Each row of a before or after table is a point. The points were changed in one or more steps. Then noise was added and the rows were shuffled. The steps act on columns, c1 being the first. What was done? A step turns or swaps two columns, mirrors them in a line or flattens them onto one, adds a multiple of one to another, or multiplies or shifts one. Angles are multiples of 10 degrees, from the lower column toward the higher: turns from -170 to 170, lines from 10 to 170 but not 90. Use the fewest steps. Two steps may share a column if one is a turn and the other turns, adds or multiplies; they go together, in the order done. Otherwise the lowest column goes first.
In the rows, 128 means zero.

Before:
[[106 107]
 [196 189]
 [112 171]
 [ 89 162]
 [172 120]
 [173 112]
 [142 155]
 [196 231]
 [115 114]
 [149 125]]
After:
[[164 114]
 [249 192]
 [248 232]
 [193 153]
 [160 108]
 [228 109]
 [141 168]
 [167 171]
 [199 127]
 [222 118]]
Steps: shift c1 by 50

Before, 12 rows:
[[ 79 169  98  81  74 129 171 177]
 [106  50  38 146 142 108 173 180]
 [ 48 134  33 164 116 117  60 170]
 [118  80 154 207 143 105 204 167]
 [121 152 112 191 200 197  65  74]
 [ 65  79 138 139 116 115 109 123]
 [122 119 172 136 160 122  91  93]
 [110  53  46 213 118 108  86  70]
 [ 93 123  63  92 127 172  95 139]
 [148 136 164 129 188 129 108 149]
 [143  58 169 113  81 125  78 160]
 [146 166 162 126 142 134 132  69]]
After (12 x 8):
[[123 118 180 135 160 122 109  93]
 [146 167 157 123 140 136 118  67]
 [121 153 135 191 201 197 125  74]
 [ 92 123  81  91 126 172 145 139]
 [ 49 135  66 164 119 116 151 168]
 [ 78 166  89  81  75 129 142 178]
 [117  79 126 208 142 103 128 167]
 [107  51  33 148 143 110 161 182]
 [111  52  71 213 118 109 149  69]
 [143  60 180 111  81 125 109 159]
 [148 136 165 128 189 131 113 150]
 [ 66  79 143 140 114 115 122 122]]
Steps: flatten c3 and c7 onto the line at 160 degrees

Before (12 x 12):
[[153 143 138 181 111 173 168 120  97 126 138 140]
 [119 112 129 127 188 161 131 113 163 107 184 149]
 [122 155 142 139  98 151 130 117 163 123  78  75]
 [150 117 150 132 133 166 131 112 106 113  81 157]
 [ 97 111 152 130  88 173 150 116 136 125 110 148]
 [123 120 109 191 115 129 173 105 132 136  87 164]
 [126 150  82 131  96 164 161 114  68 140  99 142]
 [129  43 135 219 142  76  53 131 163 138 119 153]
 [ 91 153 137 154 151 166 167 127  94 129  84  24]
 [121 133 134 123 104 159 175 168 154 139  82  94]
 [104 137  82 165  99 134 157 143  86  76  86 139]
 [ 95 147 159 132 122 163 105 154 169 138  92 162]]
After (12 x 12):
[[104 139  77 164  98 135 196 143  45  65 102 122]
 [120 131 142 124 103 158 215 168 181  94 162  98]
 [124 154 147 140  99 151 171 119 198  82 149  76]
 [122 121 101 191 115 129 215 105 135  96 157 156]
 [121 110 128 128 189 160 172 112 197 167  81 151]
 [128  44 168 220 142  76  93 129 198 125 140 168]
 [126 151  70 132  97 163 202 114   8 109 152 122]
 [156 143 127 181 109 172 208 119  67 136 122 140]
 [ 99 110 150 129  90 175 188 118 143 109 136 159]
 [ 91 153 162 154 151 167 208 128  58  90 152  28]
 [149 118 143 133 134 165 171 113  85  81 137 164]
 [ 95 148 137 131 120 164 146 154 210 102 156 168]]
Steps: add -0.5 times c2 to c3; turn c3 and c12 by 20 degrees; shift c7 by 40; multiply c9 by 2; mirror c10 and c11 in the line at 30 degrees
